Every row gives one point. The ring and each string are closed loops that go straight from each point to the next, and from the last back to the first. Before rounding, they use only three directions, however many columns there are. Count how often each string passes through the ring. Passing back the other way cancels.
In the rows, 128 means zero.

Ring (7 x 3)
[[116 175  86]
 [ 90 182 117]
 [101 167 153]
 [137 138 170]
 [147  91 148]
 [135  78 109]
 [135 124  79]]
String (13 x 3)
[[113 123 106]
 [137 143 107]
 [166 173  76]
 [160 169  53]
 [121 124  61]
 [109 106  93]
 [121 117 112]
 [161 114 116]
 [168  75 121]
 [133  41 119]
 [100  60 110]
 [105  87 106]
 [111  91  89]]
Times through: 2
String (16 x 3)
[[144  61 151]
 [117  72 122]
 [121  49  99]
 [151  84  81]
 [162 141 101]
 [130 139 113]
 [100 143  79]
 [ 84 174  72]
 [ 93 146 109]
 [125 175 121]
 [108 192 137]
 [ 79 180 163]
 [ 84 144 167]
 [111 129 144]
 [162 142 157]
 [189 117 171]]
Times through: 1

Ring (7 x 6)
[[150  88  89  67 117 143]
 [149  95 108  53  94 151]
 [128 111 133  65  78 150]
 [ 94 149 151 103  87 131]
 [ 75 147 139 143 114 116]
 [ 95 100 112 137 126 125]
 [122  83  94 110 129 133]]
String (24 x 6)
[[153  46 115  47  72 172]
 [144  60 124  53  69 169]
 [144  86 134  42  62 166]
 [127 151 136  59  84 139]
 [114 143 123  92 108 127]
 [109 112 137  94  87 142]
 [ 95  98 157 102  67 151]
 [ 89 103 156 114  74 146]
 [ 99 128 134 110 101 131]
 [100 158 127 111 116 118]
 [ 63 209 143 151 130  93]
 [ 49 152 150 177 119 108]
 [ 78  96 135 149 108 131]
 [ 91  82 126 136 108 136]
 [ 83  71 114 160 126 129]
 [ 99 102  99 141 142 119]
 [113 100  90 126 144 121]
 [127  55  84 113 132 139]
 [139  53  80  96 129 143]
 [157  84  65  75 144 133]
 [136 126  94  81 128 127]
 [128 119 107  86 115 132]
 [152 121  92  57 119 135]
 [177  77  91  23  95 161]]
Times through: 0

Ring (6 x 8)
[[124 128 100 144 141 137 110 138]
 [109 146  85 168 124  90 116 119]
 [ 87 134 108 159  73  84 125  90]
 [ 78 118 151 125  51 126 135  79]
 [ 97 106 170  96  86 186 131 105]
 [117 108 137 114 119 176 115 130]]
String (17 x 8)
[[ 79 141 145 133  74 118 142  81]
 [ 75 125 106 166  37  61 125  72]
 [ 87 119  82 180  48  50 111  86]
 [100 123 111 148  88 110 118 106]
 [101 126  79 175  85  70 109 106]
 [101 124 103 154  91 103 115 108]
 [101 134 120 141 106 123 125 109]
 [ 99 131 118 143  98 118 124 106]
 [ 90 116 104 159  58  84 116  91]
 [ 77 101 111 157  19  74 116  73]
 [ 96 118 129 134  81 127 123 101]
 [ 92 131 147 123  92 143 135  98]
 [ 82 131 175 104  83 164 147  88]
 [ 71  98 190  93  29 167 141  70]
 [ 75  86 168 107  18 147 129  72]
 [ 90 110 141 126  65 134 126  93]
 [ 95 139 144 124 106 144 137 103]]
Times through: 2
String (18 x 8)
[[ 69 116 128 150  24  81 130  65]
 [ 72  92 136 138   7  99 122  67]
 [ 95 116 133 130  78 132 124 100]
 [ 92 124 152 117  88 152 134  99]
 [ 88 128 190  87  96 194 148  96]
 [ 94 101 192  78  81 210 137 101]
 [105  83 171  88  78 201 120 113]
 [114 117 164  93 131 206 128 129]
 [114 134 145 113 141 178 129 129]
 [111 128 128 127 123 152 123 123]
 [116 112 106 141 111 134 108 127]
 [131 114  70 164 130 111  92 144]
 [128 153  72 170 166 105 109 145]
 [114 160  92 161 151 107 123 128]
 [103 141 121 140 118 128 128 113]
 [100 133 109 151  99 107 122 107]
 [ 94 151 120 147 109 110 134 102]
 [ 76 142 114 161  60  72 133  76]]
Times through: 0

Ring (8 x 11)
[[124 177 105 139 159 142 146 114  63 147 117]
 [129 196 113 141 170 105 148 115  45 138 104]
 [123 178 135 126 160  90 129 131  86 138 110]
 [115 139 145 119 129  80 110 146 132 142 123]
 [107  93 144 116  92  88  94 157 178 150 141]
 [102  88 142 110  96 129  94 155 188 157 149]
 [103 107 136 108 118 166 105 145 171 161 148]
 [114 152 116 124 150 171 132 123 105 155 131]]
String (26 x 11)
[[ 98  73 156 102  86 115  81 166 216 157 153]
 [104 120 150 101 131 151 102 148 171 156 142]
 [110 118 131 121 115 119 110 143 145 152 136]
 [109  80 118 135  73  95 103 149 161 154 145]
 [ 99  80 133 109  95 166  96 151 193 165 157]
 [ 98 107 139  98 129 208 104 143 182 167 155]
 [107 110 117 122 115 172 116 135 147 161 146]
 [117 120 105 145 103 104 124 132 109 149 131]
 [111 159 138 107 164 172 123 131 124 153 130]
 [113 187 125 108 195 228 141 114  93 158 128]
 [126 181  90 148 161 155 155 105  44 148 116]
 [129 166  90 158 136 102 149 113  47 142 113]
 [123 152 109 143 130  99 133 126  83 144 119]
 [117 177 132 117 172 152 132 125  96 148 120]
 [131 229 115 134 205 138 159 105  23 138  98]
 [137 223 105 151 185  88 161 106   7 131  92]
 [128 153 103 156 119  54 136 126  66 137 112]
 [118 160 131 123 150 120 126 132 105 145 121]
 [118 186 147 108 182 136 127 130 101 143 115]
 [121 190 153 110 179 103 125 134  98 137 109]
 [123 148 135 135 123  39 117 142 104 134 113]
 [113 152 167 101 149  87 103 152 147 140 121]
 [108 148 162  96 155 134 106 147 155 148 130]
 [111 137 144 112 136 122 111 143 142 149 131]
 [115  94 124 140  76  49 104 151 145 144 133]
 [106  44 134 135  33  26  80 170 200 148 148]]
Times through: 1

Ring (8 x 12)
[[107 176  92 164 156 145 145 130  66 112 120 134]
 [104 172 124 174 140 113 129 117  90 112 107 145]
 [111 172 137 175 128  98 108 110  98 110 109 151]
 [135 175 139 163 111  94  61 103  96 103 132 155]
 [148 175 122 149 112 110  49 110  86 100 154 145]
 [152 173  95 137 124 138  62 123  72  99 171 130]
 [139 174  72 138 145 163 100 136  55 103 165 121]
 [121 177  73 150 157 164 132 137  53 108 142 126]]
String (30 x 12)
[[121 178 108 162 137 127 107 119  75 107 127 143]
 [110 184 117 174 139 118 117 114  74 110 106 154]
 [105 191 129 184 135 105 115 105  75 111  89 167]
 [118 185 121 171 131 113 100 110  76 108 112 157]
 [120 189 125 173 128 108  92 106  73 107 108 163]
 [119 188 141 178 119  92  82  99  84 107 102 170]
 [127 180 117 162 128 116  89 113  78 106 128 150]
 [127 163 115 155 131 121  99 122  94 106 143 131]
 [132 160 147 161 109  87  68 107 117 104 139 143]
 [144 180 148 163  99  82  37  95  98 100 134 163]
 [155 202 139 162  95  88  11  88  70  97 130 181]
 [159 185 134 151  96  95  15  97  84  96 152 161]
 [150 162 123 144 111 110  52 115 100 100 167 133]
 [141 155 115 143 122 120  77 123 103 102 167 122]
 [155 158 108 133 116 126  54 123  94  98 183 121]
 [163 179  90 132 118 141  41 121  62  96 180 134]
 [152 189  85 140 128 146  60 120  49  99 161 143]
 [135 174  98 148 134 136  90 124  73 104 151 133]
 [131 153 103 144 135 134 105 132  97 105 163 115]
 [137 156  85 136 141 152 104 138  82 104 174 109]
 [132 172  89 146 141 146 103 130  69 105 153 127]
 [128 172 100 152 137 135 102 125  76 106 144 133]
 [126 159 102 149 139 135 112 130  89 107 152 121]
 [121 164  73 145 158 165 139 143  66 109 153 112]
 [113 197  50 155 173 186 152 140  18 111 125 136]
 [110 200  64 162 167 171 145 132  24 111 114 146]
 [115 185  89 162 151 147 127 126  55 109 122 142]
 [120 159 107 154 140 130 118 129  93 108 143 123]
 [107 153 109 160 149 131 146 133 100 112 134 118]
 [109 157 113 162 144 126 136 129  99 111 131 124]]
Times through: 2
String (27 x 12)
[[109 160  90 156 157 149 151 138  81 111 138 116]
 [103 188  66 162 172 172 165 138  38 113 116 134]
 [113 197  67 160 163 168 140 132  29 110 118 144]
 [124 189  85 157 147 150 112 125  48 107 130 143]
 [125 160 104 150 138 134 111 129  90 107 150 122]
 [128 155  90 142 145 148 118 138  86 106 163 110]
 [132 167  95 147 138 141 102 129  77 105 154 125]
 [141 153  90 134 136 147  96 137  88 103 179 108]
 [158 170  83 129 126 150  59 129  67  98 185 122]
 [163 189  92 136 117 138  35 115  53  96 170 146]
 [148 184 105 147 120 126  56 113  67 100 153 147]
 [136 166 113 150 126 122  83 120  90 104 152 132]
 [147 161 125 145 112 109  57 115 102 100 164 132]
 [161 184 130 148  97  98  14  99  83  96 157 159]
 [162 198 124 151  99 103  11  96  65  96 147 169]
 [162 175 126 143 100 104  22 106  89  96 167 147]
 [154 165 117 140 111 116  47 116  93  98 172 132]
 [168 188  99 135 110 130  22 112  59  94 173 147]
 [155 192  88 141 124 142  51 117  48  98 159 147]
 [157 186  73 133 132 158  62 127  45  98 173 133]
 [155 189  52 128 145 181  78 136  28  99 178 126]
 [137 188  69 144 147 164  99 131  39 104 152 135]
 [131 196  51 144 161 183 119 137  20 106 146 134]
 [118 178  55 146 168 183 148 146  41 109 146 118]
 [114 160  82 150 158 158 147 142  76 110 147 112]
 [113 151  95 151 152 145 144 140  93 110 149 109]
 [120 156 105 152 142 133 123 132  95 108 147 118]]
Times through: 2

Ring (6 x 14)
[[112 147 102 157 100  92 120 116 168 112 118 200 112 151]
 [122 163 103 155 103  72 119 102 163 110 113 206 116 145]
 [132 150 119 142 126 102 137 108 140 130 123 155 129 127]
 [135 107 143 121 158 172 167 137 109 168 146  64 148 104]
 [129  96 142 127 157 190 167 147 116 163 151  64 140 111]
 [120 114 124 144 132 155 146 138 143 136 139 125 124 133]]
String (25 x 14)
[[135 167 111 157 116  82 127  97 155 107 117 191 116 139]
 [123 178  98 158  94  48 112  91 169 102 105 229 114 149]
 [122 183  93 167  88  42 105  88 179  89 103 249 105 157]
 [123 173  97 170  96  64 111  96 177  89 110 234 102 158]
 [122 141 113 150 116 109 132 117 153 122 124 168 120 139]
 [122 143 111 158 114 110 129 117 160 112 124 180 113 145]
 [114 139 106 166 106 115 124 123 172 103 125 194 104 156]
 [127 126 123 156 133 149 143 129 150 119 137 142 114 139]
 [126 123 125 145 134 146 146 130 141 133 136 129 124 131]
 [129 107 134 147 148 181 156 141 136 135 147 101 122 128]
 [129 101 137 143 152 190 160 145 131 141 150  89 125 125]
 [129 116 131 143 143 163 153 134 135 137 142 110 126 126]
 [128 115 130 143 142 162 152 135 136 137 142 112 126 127]
 [129 105 134 151 149 187 157 143 139 130 149 103 117 132]
 [124 119 124 153 134 157 145 135 148 124 139 134 116 138]
 [124 130 120 149 126 133 140 126 148 127 132 147 121 136]
 [113 132 112 140 111 109 132 125 150 137 124 160 128 135]
 [108 144 102 147  97  86 121 118 162 125 117 193 121 145]
 [121 138 115 145 118 112 134 119 149 129 125 160 124 135]
 [128 168 104 166 106  76 118  99 169  95 114 214 107 151]
 [131 159 112 158 117  93 128 104 157 108 120 186 115 141]
 [126 140 118 144 123 114 137 117 145 130 126 153 126 132]
 [121 146 112 141 113  93 130 113 148 132 120 168 129 133]
 [122 135 118 139 122 116 138 121 142 138 127 147 130 129]
 [132 142 121 147 130 119 140 115 143 126 128 149 124 131]]
Times through: 0

Ring (10 x 14)
[[141 172 127 121 158 125 168 140 123 142 134 116 131 136]
 [ 90 181  92 102 116 131 158 168  87 118 133  88 101 117]
 [ 64 170  76  98  91 138 139 180  73 103 134  82  83 104]
 [ 54 130  70 110  72 153  95 176  75  91 134  98  72  90]
 [ 80  90  87 137  86 165  63 148  96  99 133 131  85  92]
 [107  71 105 154 105 168  53 126 116 111 132 153 101  99]
 [156  61 139 173 146 162  61 100 152 133 133 180 130 117]
 [189  80 164 172 177 145  94  97 175 150 135 185 151 135]
 [195 108 168 161 188 133 125 105 175 156 136 174 157 143]
 [178 145 155 141 183 125 155 120 155 154 135 147 150 145]]
String (19 x 14)
[[109 112 105 139 117 155  94 134 109 119 132 133 107 110]
 [ 97  90 104 133  98 151  75 160 119 101 139 138  90  97]
 [113  45 111 165 104 173  30 121 128 108 134 169 101  95]
 [146  41 129 185 135 179  33  84 140 130 128 186 127 110]
 [145  88 129 163 144 160  81 101 133 136 130 162 130 120]
 [160  88 139 166 156 155  87  99 145 141 131 168 137 125]
 [202  76 169 183 189 151  90  77 177 160 132 194 162 140]
 [150 114 135 148 152 143 113 121 140 137 134 151 131 127]
 [152 123 140 138 154 131 128 139 149 134 139 146 129 128]
 [209 150 179 142 208 110 176 121 183 166 140 157 166 158]
 [183 170 155 136 194 119 180 116 149 164 133 136 158 154]
 [136 147 122 134 149 139 138 126 119 139 131 127 129 129]
 [123 138 118 125 133 135 130 151 122 124 136 125 114 120]
 [107 161 110 106 122 124 150 176 113 116 139 105 103 118]
 [107 143 106 121 121 138 128 155 109 119 135 116 106 115]
 [110 133 108 125 121 141 119 152 112 118 135 122 106 114]
 [ 50 158  71  90  72 135 127 205  77  87 140  81  66  93]
 [  7 145  40  86  34 152  96 214  46  66 137  69  41  73]
 [ 49 111  63 124  67 169  70 157  66  91 130 107  72  85]]
Times through: 3
